Every row gives one point. Any point is a mix of the corners, with weights that add up to 1. It lies inside the corners' shape when no weight is negative. Say inside or outside, and name the corners with a negative weight.
In the rows, zero is written as 128.

Corners:
(1): [194 149]
(2): [ 54 154]
(3): [152 117]
Points:
[152 121] => inside
[137 125] => inside
[139 124] => inside
[151 149] => inside
[150 120] => inside

Corners:
(1): [128  66 153 115 112  77 153 101 160]
(2): [161 167 150 122  96 107 154 109  86]
(3): [122 175 127 161 131 121 138 126  59]
(4): [144 102 147 126  80  81 106  99 104]
(5): [112 208 144 146  94 144 138 160  57]
(6): [118 137 118  90 135  79 130  99 153]
(7): [154 129 123 128 162 119 115 149 141]
(8): [124 181 164 145 142 117  99 109 136]
(9): [161 144  23 174  98 122 165 156 148]
(10): [113   7 127  95 167 232 157 106 158]
Points:
[136 139 127 129 122 115 132 129 132] => outside (3)
[134 130 125 125 115 123 136 122 127] => outside (3)
[137 102 105 146 115 136 144 148 116] => outside (2, 6, 8)
[138 136 140 129 110 103 122 110 117] => inside
[132 168 138 136 117 124 124 130  99] => outside (1)
[143 136  94 144 111 120 150 132 114] => outside (8)
[134 155 157 130 129  98 115 119 119] => outside (9, 10)
[132 113 122 129 129 147 144 119 119] => inside
[137 126 135 118 115 104 135 113 134] => outside (3)

Corners:
(1): [111 133  96 150 147 123 141 106 119 124 114 130 135  58 137  79 138 147
 133 154]
(2): [130 125 124 146 101 141 150 157 147 146 148 146 135 143 136 165 124 131
 161 143]
(3): [120 104 114 126  98 125 112 123 135 157 148 134 171 159 104 127  68  84
 104 145]
(4): [130 137 128 163 150 133 121 130 139  65  98 111 121 120 111 124 134 135
 145 141]
(5): [147 156 133 148 129 119 104 144 150 111 106  73 128 136 172  92 132 145
 104 125]
(6): [ 99 110  98  95  83 122  80 130  95 174 145 125 139 140 123 234 132 127
 116  91]
(7): [130  99   7 127 105 156 121 108  74 147 115 159 146 145 134  74 159 143
 110 121]
(8): [117 112 103 151 138  78  94 130 158 135 137  89 123  86 154 132 146  38
 100  99]
(9): [130 143 122 113 150 157 121 155 150 135 140 146 195 104 157  99 130 161
 101 113]
(10): [143 106 117 134 147 126 109  24 111 136  89 124 140 121 174  85 148 146
 107 148]
(11): [126 161 130 145 124 147 240 141 151 137 136 113 135 164 123 105 137 161
 124 144]
(12): [141  98 144 118 156 159 176 116  65 152 131 163 151 135 156  87  90 165
 143 132]
(13): [136 102 126 131 149  94 105  67  18 133 114 141 202 162 149 125 156 138
 183 103]
(14): [102 176 117  48 142 130 131 135 152 154  55 176 116 160 164  97 134 154
  97 135]
(15): [118 112 140 129 125 126 126  65  88 152 149 152 132 164 145  92 125 129
 102 141]
(16): [163 228 146 142 140 138 163 172 133 156 148 150 132 170  93 149  29  77
  95 136]
(17): [144 126 130 104  99 154 117 130 148 155 115 112 132  90 148  91 151 138
 109 159]
(18): [131 187 150 140 122 125 120  77 154  92 115 123 149 161 131 123  89 125
 111  50]
(19): [133 129 133 166 140 152 114 136 151 144 141  15 136 138 146  86 148 118
 148 137]
(20): [128 122 128 125 124 150 116 149 148 175  96 143 148 157 131  86 127 151
 103 129]
(21): [136 131 137  95 134  91 121 157 160 169 165 142 149 164 108 109 116 134
 128 127]
Points:
[133 126 124 123 130 130 125 122 119 146 126 130 147 147 139 112 124 131
 123 124] => outside (1)
[135 139 125 132 125 128 120 131 135 138 121 115 141 139 142 108 121 129
 113 129] => inside
[129 142 134 131 130 136 129 137 150 141 123 116 135 130 137 111 116 131
 114 134] => outside (7, 13)
[132 138 120 121 135 129 135 120 120 144 124 152 145 135 135 117 121 133
 120 125] => outside (3, 5, 19)
[132 120 117 115 126 134 126 129 117 162 131 134 149 146 142 113 126 137
 119 130] => outside (1, 4, 18)
[133 135 122 133 132 131 129 124 133 135 122 123 145 139 137  99 119 127
 118 133] => outside (6)

Corners:
(1): [128  96 143 131 146 143 175  97 115  64 155 126 222 163 127 157 210 102
 141 179]
(2): [117 100 160 142 106 134 148 109 127 153 144 181  98 103 129 150  92  83
 102 145]
(3): [ 76 138 117  83 161  22 175 101 144 161 132 136 105 106 128 137  86 144
 126  96]
(4): [150  66 142 154 142 127 201 134 150  30 189 146 129 129 123 191 167 157
 205 136]
(5): [185  95 133 202 177 109  78 183 134  89 130 125  99  78 191 195 185  95
 196 109]
(6): [173  80 158 148  88 151 174 103 141 101 117 178 133 123  88 107 101  60
 146 130]
(7): [ 79  91 130 163 152 135 158 140 157  96 186 150 123 147 135 112 153 122
 108 116]
(8): [186 184 127  84 104 138 168  96 114 161 135 107 175 158 100 144 176 120
 108 134]
(9): [129 169 190 136 158 130 103  65 164 116 158 137 115  72 168 176 170 124
 146  77]
(10): [118 165 157 109 141  99  98 138 119 136 115 141 125 121 127 130 162 141
  72 114]
(11): [154  30 149 132 123 136 155 165  55 119 100 172 159 124 141  95  78 113
 151 134]
(12): [132  81 105 204 158 179 105 109  71 136  97 133 111 139 127 142  93 123
 193 114]
(13): [148  33 179 168 170 150  90 111  67  97 130  90  65 162 143 113 175  72
 222 136]
(14): [143 155  83 148 154 139  82 175 102 135 138 204 161 204 162 156  83 150
 120 156]
(15): [137 130 144 152 154 100  94  99  69 149 143 104 117 138 121 108 110 137
 116 115]
(16): [127  81 123 107 122 144 129 121 100 131 145 145 113 100  92 141  53 118
  97  98]
(17): [134  93 153 119  83 111 167 134 152 116 113  76 197 144 117 117 108 158
 121 139]
(18): [ 78 123 118 114 125 112 147  81 133 110 177 160 123 107 109 133 136 131
 176 124]
(19): [208   7  61 124 106 126 166 105  80 102 115 130 191 114 125 151 153 100
 108 100]
(20): [153  98  97 151 115 124 152  81  87 121 109 119 100  89 154 128  92  80
 166  99]
(21): [151 127  56 142 145 166 105 115 111 119 108 161 164 112 129 129  93 146
 104 165]
Points:
[106 133 122 115 124 121 151 111 125 128 160 138 131 143 110 136 115 131
 111 143] => outside (5, 6, 9, 11, 12, 19)
[139 101 107 124 122 120 146 148 128 119 142 157 154 130 114 135 106 140
  99 137] => outside (1, 9, 12, 13, 20)
[138 101 135 140 142 127 142 110 120 105 141 135 143 125 135 149 146 119
 146 125] => inside
[131 114 132 139 143 132 128 111 114 119 139 149 119 117 130 139 121 116
 140 125] => outside (17, 19)
[147 133 129 149 134 146 121 115 103 121 125 158 131 120 129 145 115 119
 141 130] => outside (3, 7, 13, 17, 19)
[132 117 121 128 129 127 132 111 117 136 126 146 129 119 128 131 115 114
 132 119] => outside (1, 4, 15)
[126 111 122 150 141 126 138 125 127 105 149 127 106 140 118 136 127 134
 161 125] => outside (1, 2, 9, 11, 19)
[132 111 117 135 144 118 129 120  94 135 135 136 127 133 136 139 126 109
 130 120] => outside (4, 6, 9, 17, 21)
[147 124  94 109 119 109 144 127 113 134 132 138 177 124 129 140 131 125
  92 135] => outside (4, 6, 9, 12, 13)

Corners:
(1): [ 80 100 107 135 161  94 134 137 125  88 132 153 150 166 132 155 118 107
 145 100]
(2): [193 143 107 126  94 151 176 157  75 180 146 136  74 123 110  88 138 159
 171  87]
(3): [145 137 108 148 172 120 141 150 153  80 162  70  69 116 194 158 106 102
 159 159]
(4): [141 169 100 169 157  88 171  71 116 151 124  83 107 171 168 132 136 173
  82 111]
(5): [137 106  98 100 100 155  78 166 128 148  84 108  74 102  78 109 163 135
 106 162]
(6): [137  90 137  99 101  96  81 122 145 144 153 139 148 128 146 154 155 147
  97 126]
(7): [ 94 203 168 100 150 123 162 132 118 160 166 115 149  82 163  69 136 132
  77  85]
(8): [106 200 168 101 211  63 124 108 130  90 119 169 180 152 160 133 129 149
 131  32]
(9): [127 145 102 149 103 162 189 141 155  99 104  87 103 144 151 112 122 120
 116 130]
(10): [128 194 162 125 169 175 116 148 113 119 108 127 132  72 105 119  89 115
 150 123]
(11): [ 85 112  99 128 177 113 127  94 117 100  88 141 172 110 114 113 155 107
  99  61]
(12): [152 151 151  73 145 119 122 127  85 133 150 105 140 142 114 167 114 127
 152  98]
(13): [138 155 139  95 181 156 143 104 174 161 132 136 187 130 143  69 100 121
  87 117]
(14): [157 128 130  94 113 137  88 159 101  81  76  97  81 108 125 125 113 120
  91 156]
(15): [172 119 163 166 178  66 178 140 113 137 123 130 147 120 118 126 148 145
 138  96]
(16): [122 206 111 159 187  85 176 110 141 168 121 135 184  98 167  93 149 120
  81 131]
(17): [137 102 186  92 154 126 103 154 110 176  84 144  60 144 161 169 159  92
 172  92]
(18): [133  83 143 108 142 149  82  92  79  92  82 110  93 130  89 153 179  80
  66 135]
(19): [172  85 157 166  85  94  98 131  74 141 104  81  97 127 112 111 171 114
 109 116]
(20): [109 123 175  90 138 153 138  71 147 116  78 103 106  98 147 125 107  83
 156 165]
(21): [166 119 169  57  85  87  84  96 142 142 122 124  64 161 114 189 115 129
 126 124]
Points:
[126 135 117 154 151 111 157 125 119 117 115 108 131 123 136  96 142 125
 104 114] => outside (6, 10, 12, 17, 21)
[130 151 143 117 150 122 136 132 124 131 119 119 119 118 138 121 125 123
 128 111] => outside (6, 18)
[141 131 131 126 140 121 122 128 119 122 117 107 106 123 134 131 135 122
 117 127] => inside
[142 143 133 134 147 108 141 135 130 135 126 120 119 124 143 120 131 134
 120 110] => outside (12, 18, 20)

Corners:
(1): [144 148 116 193 161 103 156 111 118 162 140 161 101 117 189 128 111 115
 101 155]
(2): [ 93 144 194 107  97 166 173  90 152 134 155 131 108  95  93 128 116 123
  95 115]
(3): [152  92 132 100 131  84 155 108 114 150 129 136 123 132 165 110 102 125
 154 150]
(4): [136 153 118 138  94 127 179 115 113 115 115 133 185 110  84 144 151  60
 184 101]
(5): [ 75 146 123 111 135 117 154 126 123 117 110 102 114 110  93 139 100 110
 112 154]
(6): [126 150 127 120 123 101 162 142 113 133 163 171 121 135 173 122 137  99
 135 127]
(7): [130 127 108 106 101 100 124 131 124 139 153 153 116 116 109 140  95 162
 112 115]
(8): [110 139 124 138 143  79 131 119 114 155 129 136 137 124 120 140 154 134
 110 129]
(9): [137 117 145 120  99  81  89 115 111 134 171  66 112 132 136 137 122 116
 121 131]
(10): [105 149 139 138  91  98 153 157 127 114 139 163 138 140  94 117 110 118
 112 127]
(11): [135 123 124 120 140 139 179 134 211 131 185 166 147 132 115  54 112 126
 118  90]
(12): [ 76 133 118 131 105 210 113 147  92 123 137 158 152 134  88 104  91 133
  88 114]
(13): [150  85 124 147 182  90  81 144  97 134 238  90 175 146 161 110 122 150
 139 125]
(14): [116 135 114 130 148 163 123 151 120 163 114 157 151 128 102 128  86  72
  99 148]
(15): [125 139 126 120 135 120 168 122 124 124 130 158 147 105  93 109 157  67
  98 137]
(16): [ 83 151 134 106 150  64  79 103 109 139 116 155 140 108 101 117 162  86
 100 157]
(17): [114  93 114 117  81 101 160  97 141 176 131 145 116 104  82 120 121  93
 118 155]
(18): [150 117 109 120 110  99 144 151 106 128 138 160 208 112 249 118 100 163
 126 128]
(19): [132  41 173 117 111  87 153 137 207 131 163 134 137 107 215 125  94 134
 140 159]
(20): [105 116 147 114  87  93 154 139 108 148 106 130 133  47  90 110 160 108
 184 128]
(21): [129 137 129 125  96 166 139 129 149 151 166 154 110 132 140 110  89 161
 109 158]
Points:
[120 118 119 126 126 103 125 128 109 141 136 127 140 117 148 132 114 122
 131 145] => outside (2, 10, 11, 15)
[120 128 130 126 118 113 148 126 129 137 138 149 141 114 128 121 123 112
 128 134] => outside (9)
[116 130 130 122 122 114 137 122 131 137 147 139 127 124 115 124 117 112
 115 133] => outside (18, 20)

Corners:
(1): [135 141 130 112 105 111 136 146 135 144 102 249 156  99 142 127 116 122
 124 112]
(2): [132  84 123 128 129 105 148 131 143 133 125 117 100 178 117 143 128 122
 115 130]
(3): [133 147 124 125 182 101 149 139 115 117 140 119 149 137 109 110 126 111
 146 156]
(4): [124 146 129 133 136 107 111 101 144 142 123 118 141 110 138 127  97 140
 121 148]
(5): [125 138 133 130 147 121 123 107 136 142 154 106 100 154 112 119 134 127
 137 154]
(6): [132 148 101 114 127 101 106 135 120 142 135 115 156 116 118 115 129 136
 150 147]
(7): [100 142 127 133 117 121 149 118 125 119 133 125 144 109 127 123 139 138
 119 124]
(8): [140 118 124 130 122 131 122 144 156 145 140 119 154 139 120 137  98 135
 147 147]
(9): [142 135 144 131 114 135  91 145 135 143 128 109 144 124 116 119 108 137
 126 121]
(10): [ 95 105 141 139 115 119 146 123 135  93 119 124  95 106 150 139 136 143
 120 144]
(11): [132 126 133 147 115 123 138 107 142 137 133 120  92  97 148 132 141 146
 171 115]
(12): [124  91 130 147 124 159 138 105 137 136 128 116 142 128 153 139 129 130
 164 126]
(13): [129 154 120 114 150  99  97 126 138 140 171 107 131 152 115 125  97 119
 129 132]
(14): [125 146 123 131 124 136 133 125 125 135 115 125 146 108 104 132 137  49
 130 127]
(15): [139 137 126 156 104 189 120 124 130 103 111 131  95  89 103 134 131 130
 112  45]
(16): [122 153 126 127 131 105 149  78 114 102 151 108 110 192 118 113 122 135
 126 134]
(17): [117 131 155  40 137 111 145 147 145 127 131 116 149 121 137 142 129 121
 125 144]
(18): [130 130 135 137 125 121 123 128 137 147 134 120 118 121 173 149 134 132
 123 146]
(19): [129 131 111 126 120 111 136 135 108 136 122 133  92 123 135 122 109 140
 119 139]
(20): [134 138 138 137 146 133 142 130  96 123 120 120 137 104 128 161 140 120
 121 124]
(21): [ 61 144 143 105 145  92 133 138 137 106 116 125 139 134 134 131 123 134
 119 149]
Points:
[128 130 128 120 137 116 124 138 132 131 129 126 136 123 127 133 113 133
 134 132] => outside (5, 7, 14, 16, 18)
[124 135 133 126 134 118 120 124 141 127 138  99 121 133 125 127 125 124
 134 137] => outside (1, 7, 12, 19, 20)
[127 130 130 128 128 126 125 129 142 140 130 130 125 119 130 130 119 123
 135 125] => outside (6, 10, 16, 20)
[115 125 128 122 134 111 132 127 135 130 140 104 125 144 128 126 125 127
 138 148] => outside (1, 4, 15, 20)
[116 129 129 117 120 124 126 133 130 129 119 143 130 117 125 132 121 123
 120 120] => outside (3, 8, 11, 16, 18)
[124 130 131 129 119 130 130 126 134 128 125 129 127 120 128 137 123 119
 125 120] => outside (3, 5, 6)
[139 110 130 135 126 140 130 128 135 133 126 108 114 119 135 137 127 139
 142 127] => outside (1, 7, 13, 14, 16, 21)

Corners:
(1): [117 137 108 110 116 159 109  97  82 108 153  84 129 115 111 164 129 163
 109 141]
(2): [169 108 151 129 133 157  97 171  27 139 215 156 126 155  80 151 175 148
 151 132]
(3): [128 153 146 100 124 162 191 118 158  74 146 152 173 125  91 159 125 123
 146  87]
(4): [105 157 160 102 147  93 102 200 180 127 146  86 158 112 122 113 218 162
 132 149]
(5): [143 140 126 114 123 142 181  92 181 126 116 150  95 140 105 166 102 113
 202 136]
(6): [ 86 128  93  90 131  83 155  95 152 177 137 166 134  99  97  90 166 129
 151 158]
(7): [ 36 164 133  90 163  75  54 110 203 120 135  90 100 136 166  93 101  83
 112 165]
(8): [102 143 150  83 108 157 140 158 198 129 115 115 134 113 126 144 168  63
 106  93]
(9): [145 150 146 109 131 130 155 128 135  95 151 186 102 164 117 114  95  97
 119 175]
(10): [ 65 168 132 148  88 117  94 110 115 192 157  76 120  89  93  91 131 149
 130 133]
(11): [120 103 115 134 120  82 105  94 118 104 180 122  81 138 118 117 148 159
 158 161]
(12): [ 98 151 127 164 148  85 188 142 128 111 125 122 134 112 108 156 129 127
 110 143]
(13): [ 68 151 162 143 136 179 184 176 156 147  87 154 187 145 138  75 141 123
  84 110]
(14): [107 115 144 157 143 137  91 124 185 190  99 129 161  87  95 103 163 140
 122 119]
(15): [ 65 109 162  51 136 124  93 121 170 149 126 126 123 115 118  73 102 122
 129 143]
(16): [122 125 142 130 202  63 123 156  78 135 153 133 104 144 129 131 149 215
  60 107]
(17): [207 147  77 120 166 179 181 190 187 121 131 109 163  92 124 140 115  71
 102 125]
(18): [140 142 150  86 159 123 188 141 109 129 140 141 133  85 166 114 148 147
  97 121]
(19): [ 81 158  97 101 135  80 151  94 180 189  97  77 205 153 121 112 116  98
  99 155]
(20): [108 130 135 153  49 194  73 171 167 153 169 168 149 124 143 117 125 133
 134 124]
(21): [128 146 125  95 121  90  66 143  82  77 141 201  76 147 130  76 137  86
 136 138]
Points:
[ 90 151 135 104 121 123 123 133 160 118 133 120 132 122 134 103 118 107
 115 140] => outside (2, 5, 6, 14, 16)
[121 137 130  97 127 139 148 114 147 132 133 139 127 123 115 121 132 105
 143 134] => outside (4, 12, 16, 20)
[ 97 135 133 111 135 120 119 135 148 149 133 119 146 114 120 107 142 127
 114 131] => outside (5, 9)
[108 135 134 115 136 115 119 139 135 139 144 130 126 124 122 115 141 134
 119 138] => outside (3)
[113 140 129 120 136 119 144 135 150 135 133 133 135 125 117 122 135 120
 126 134] => outside (1)
[135 138 117 114 116 146 142 105 139 142 134 133 150 129  72 113 131 120
 166 149] => outside (7, 8, 12, 16, 18, 20)

Corners:
(1): [152 127 102 145  99 178 125 147  97 184 165 135 144  94 159 115 141 125
  82 117]
(2): [157  98 113 177 135 102 141 130 172 131  80  83 156  90 117 111 142  89
 104 129]
(3): [122 177 144 118 103 193 112 135 105 114 122  87 126 106 101  83 152 160
 129 121]
(4): [126 177 147 133 117 195 153 127 145 140 128 100 144 175 145  97 109 126
  67 140]
(5): [104 178  80  91  96 210 105 109  58 138 127 161 114  86  75  95 130 138
  99 114]
(6): [128 109 128 161 181 118 152 142 192 142 170  99 137 121 131 172 136  97
  78 129]
(7): [110 136 144 125  77 125 177  65 153  93  92  84 134 151  93  82 190 115
 149 158]
(8): [126  97  99 128 163 176 166 147 104 117 144 103  84 104 131 127 167 187
  82 151]
(9): [128 160  90 147 181  99 174 110 148  97 199 149  95 138 131 131 123 114
 173 179]
(10): [ 96  72 191 106  71 185 167 141 114  98  84  93 129 157 166 125 138 186
  92 137]
(11): [146 110 128  90 107 192 154  97 174 106 114 147  75 156 161 154 159 166
  65 183]
(12): [ 82 124 162 106  88 125 126  52 105 106  86  74 144 153 109 129 136 148
 139 131]
(13): [104 140 105 152 111 125 141 123  79 165 173 163  91  80 139 167 113 142
 175 179]
(14): [115  87 142 110 120  80 166  50 183 108 154  79  92  92 105 118 133  98
  82 117]
(15): [146 185 156 151 131 206 165 130  89 124 139 132 145  96 148 166  99 133
 164 116]
(16): [126 164 108 129 138  91 156  84 166 121  87 104 177  96 146 115 142  92
  65  94]
(17): [ 97 115 160  95 116 155 173 101 154  93 107 100 154  98 162 169 106 201
 137 145]
(18): [ 89 167  90 109 173 144 116  65 103 136 171 159  86 101 112 122 122  92
 149 174]
(19): [139 133  72 110 180 103 112 172  96 211 105 149 112 104 111 142 111 114
 158 125]
(20): [130 147 176 129 145 175 134 118 122 143 103 127 126 138 113 117 152 173
 108 104]
(21): [162  73 161 113 168  86 162 155 120 103 155 106  99  69 107 169 144 174
 157 200]
Points:
[116 126 136 113 123 150 157 107 140 113 121 112 129 111 139 141 130 158
 120 145] => inside
[104 130 145 108 115 162 147 103 121  99 120 120 110 129 118 128 157 173
 124 158] => outside (1, 2, 4, 14, 15, 19)
[127 134 130 120 125 162 148 117 129 120 127 117 115 119 132 129 141 146
 110 143] => inside
[121 126 128 119 134 143 144 116 129 128 115 118 120 101 120 132 139 137
 124 139] => outside (1, 4, 9, 12)
[122 159 119 129 109 164 133 105 100 147 142 138 117 111 125 125 123 132
 147 142] => outside (6, 8, 10, 16, 21)

Corners:
(1): [174 129 129 156  80 134 153 147  97  68  81  62 127  74 111 134 128 140
 173  82]
(2): [119 157 159 152 153 172 111 124  94 164 163 119  98 149 112 161 155 130
 138  68]
(3): [ 86 177  80 148 175  74 201 115 144 173 157 138 139 148  76 146 152 101
  42 194]
(4): [144  76 150 118 161 115 182 110 151 113 114  76  97 117 104 129 117 111
 176 119]
(5): [ 76 106 163 178 163 119 104 142 108 161 143 141 192 131  75 158 146 171
 148  44]
(6): [155  98 146 111  98 150 177 163 156 111  80  78 160 100 178 107 145 126
  85 104]
(7): [128 174 155  89 140 119 113 104 164 145 138  95  84  87 170 185 103  70
 156 169]
(8): [163 107 126 112 130 131 118 125 119 113 159  76  86 146 103 178 141 112
 138  97]
(9): [183 153  85 133 148 158 147  86 131 153  98  92 158  89 172 183 113 120
  87 135]
(10): [182 171 127 187  98 141  95 102 118 164 150 104 181 151 188 120 105  75
  94  95]
(11): [ 91 118 119 107 172 113 167 149 184  67  72 135 104 100 148 117 137 135
 128 147]
(12): [ 73  85 111 189 142 106 150  78 107 118 156  93  98 146 120 143 124 184
  78 151]
(13): [172  61 130  69 102 163  92 150 110 121 159 133 160 150 138 150  95 173
  91 161]
(14): [141 105 162 155 147 121 164  77 172  77 153 141 127 147 101 179  81 153
 174 102]
(15): [151  88 137  78  84 106 108 155 140 118 121 134 121  90  90  99 136  95
  74 182]
(16): [ 99 177  90 100 148 111 164  99  97 108 149 150 107 181 128 138 151 113
  59 151]
(17): [103 109 165 167  76 141  96 120 120 155 105 109 140 151 142  88 197 168
 158  68]
(18): [162 139 117 154 104 144 152  87  83 134 176  76 134 156 141 122 179  57
 132 141]
(19): [130  93 127 155 167 113 177 122 177 163 145 156 180 133 154 131 110 186
 100  77]
(20): [125  67 113 187  86 111  80 113 143 166 155 173 101 159 129 126 108 113
 179 144]
(21): [ 77 157 101  78  95 154  98 145 152 125 157 146 147 152 141 114 119  93
 108 120]
Points:
[123 129 115 134 139 129 136 105 135 138 151 121 121 151 135 145 130 121
 117 136] => outside (1, 5, 6, 15)
[122 132 139 134 139 127 146 124 138 128 121 107 131 123 129 136 136 127
 119 104] => outside (13, 18, 20)
[142 150 122 133 166 122 168 111 126 128 142 112 131 132 115 166 126 122
 119 119] => outside (6, 12, 15, 17, 20, 21)
[123 111 133 156 150 120 143 102 121 145 149 114 125 140 109 160 134 152
 139 104] => outside (6, 10, 11, 15, 21)
[132 145 127 158 121 131 132 106 124 143 145 109 133 138 140 150 135 114
 128 105] => outside (4, 11, 13, 15)
[133 128 122 129 123 126 134 116 123 125 138 116 127 136 128 136 133 113
 110 137] => outside (19)
